Each row is a point. The points of each table are mixes of a few directions, plus a little noise. Count the directions of each table, and those that both share. Where both have some left over, give the other angles between the two spaces (their principal angles), to ten degrees, smallest first.

First:
[[-59 -11 -95]
 [  8  37  13]
 [ -9   9 -15]
 [  3 -40   7]
 [ 36 -19  58]
 [ 39  52  60]
 [-19 -29 -29]]
Second (5 x 3):
[[ 24  28  42]
 [  7   9  11]
 [ 37  43  60]
 [-42 -51 -67]
 [-25 -28 -40]]
Directions: first 2, second 1, shared 1

First (9 x 6):
[[  3   3  42  27  -4  -6]
 [  0  -1  51  13  -6 -37]
 [ -2  -3  -6 -12   0 -12]
 [  7   8   4  32   1  45]
 [-11 -11  32 -34  -5 -87]
 [ -4  -4 -25 -25   2  -9]
 [ 10  11   7  45   2  61]
 [  0   0 -51 -15   6  35]
 [ -5  -5 -54 -32   6  10]]
Second, 9 rows:
[[ -5 -33  -4  -7  -9   6]
 [  3  19   0  -4  14 -13]
 [  7  48 -14  -4  27 -11]
 [  9  52  28  38 -14  13]
 [  3 -36   5  -7  48 -10]
 [ -5 -95  42  21  -2  19]
 [ -9  24 -20 -33 -34 -33]
 [  3  33 -45  -2  -3  37]
 [ -6 -12   9  -3 -26  -7]]
Directions: first 2, second 4, shared 2

First:
[[ -7 -19   1 -13  35  24  -1  -9 -31]
 [ -5 -16  -1 -14  16  30   5 -15 -37]
 [  9  30  -2  20 -57 -36   3  13  46]
 [  9  27  -1  18 -46 -37   0  15  47]
 [  1   6  -5  -1 -38  12  12 -10 -11]
 [ -4 -12   3  -7  32  10  -4  -1 -14]
 [ -4 -19  11  -4  89 -11 -24  16   9]
 [  6  16   1  13 -19 -28  -4  13  35]
 [  0   5  -3   1 -25   4   6  -5  -3]
 [ -7 -17  -2 -14  11  33   7 -17 -41]]
Second:
[[ -2  -1  -9  -6 -46  32  19 -22 -36]
 [  0   1   4   4  24 -16 -10  11  17]
 [  0   0   2   2   7  -4  -3   3   5]
 [  2   1   8   8  47 -32 -20  22  37]
 [  0   0   0   1   5  -3  -2   2   3]
 [  0   0  -2  -2 -11   8   5  -5  -9]
 [  2   1   8   7  44 -30 -18  21  33]
 [ -6  -2 -17 -15 -95  65  40 -45 -73]
 [  2   0   5   3  27 -18 -11  12  20]
 [  1  -1   0   0   0  -1   0   0   1]]
Directions: first 2, second 1, shared 1

First (9 x 14):
[[ 10  -6 -24 -15 -35 -20 -14  39   0  21  -6   3 -17  -2]
 [ -8   4  18  11  26  14  11 -29   0 -15   5  -3  13   2]
 [ 26 -16 -58 -37 -86 -49 -36  95   0  52 -14   8 -41  -4]
 [-17  11  40  26  59  34  25 -66   1 -35  10  -6  28   3]
 [ -3   2   7   4  10   5   4 -11   0  -6   1  -1   5   1]
 [  9  -7 -23 -14 -35 -20 -13  37   0  20  -6   3 -17  -1]
 [  8  -5 -18 -10 -25 -16 -11  29  -1  15  -5   2 -12  -1]
 [ -7   4  15  10  24  14  11 -27   0 -14   3  -1  12   1]
 [-18  11  42  27  62  35  26 -68   1 -36  10  -5  29   3]]
Second, 10 rows:
[[  7 -24 -30 -12 -26 -32  -9  37  11  18   5 -11  -5 -24]
 [ -9  19   7  22  33  48  17 -13 -35  -6  -7   2   1 -10]
 [ -5  39  -6  -4  18  33 -14  -9  15  12  12 -16  28  28]
 [-26  24  52 -33  -9 -40 -30 -46  13   6 -21  19  37  -4]
 [  6 -40  24  11  26 -34  21 -51  64 -47  37 -19  19  22]
 [ 10  43 -35 -17 -17  30 -29  36  11  35   6 -11   5  41]
 [ 16  10  -2  16   1  35  14   7 -18 -13  -3  13 -34  39]
 [ 19 -35   2  22   9  -5  29 -11  20 -38  20  -3 -25  26]
 [-15  -1   4  -8  -9 -13  -7   9 -30  18 -22  10   4 -48]
 [ -2 -34 -16   3 -26 -22   9  41 -50  15 -27  15 -32 -69]]
Directions: first 1, second 5, shared 1
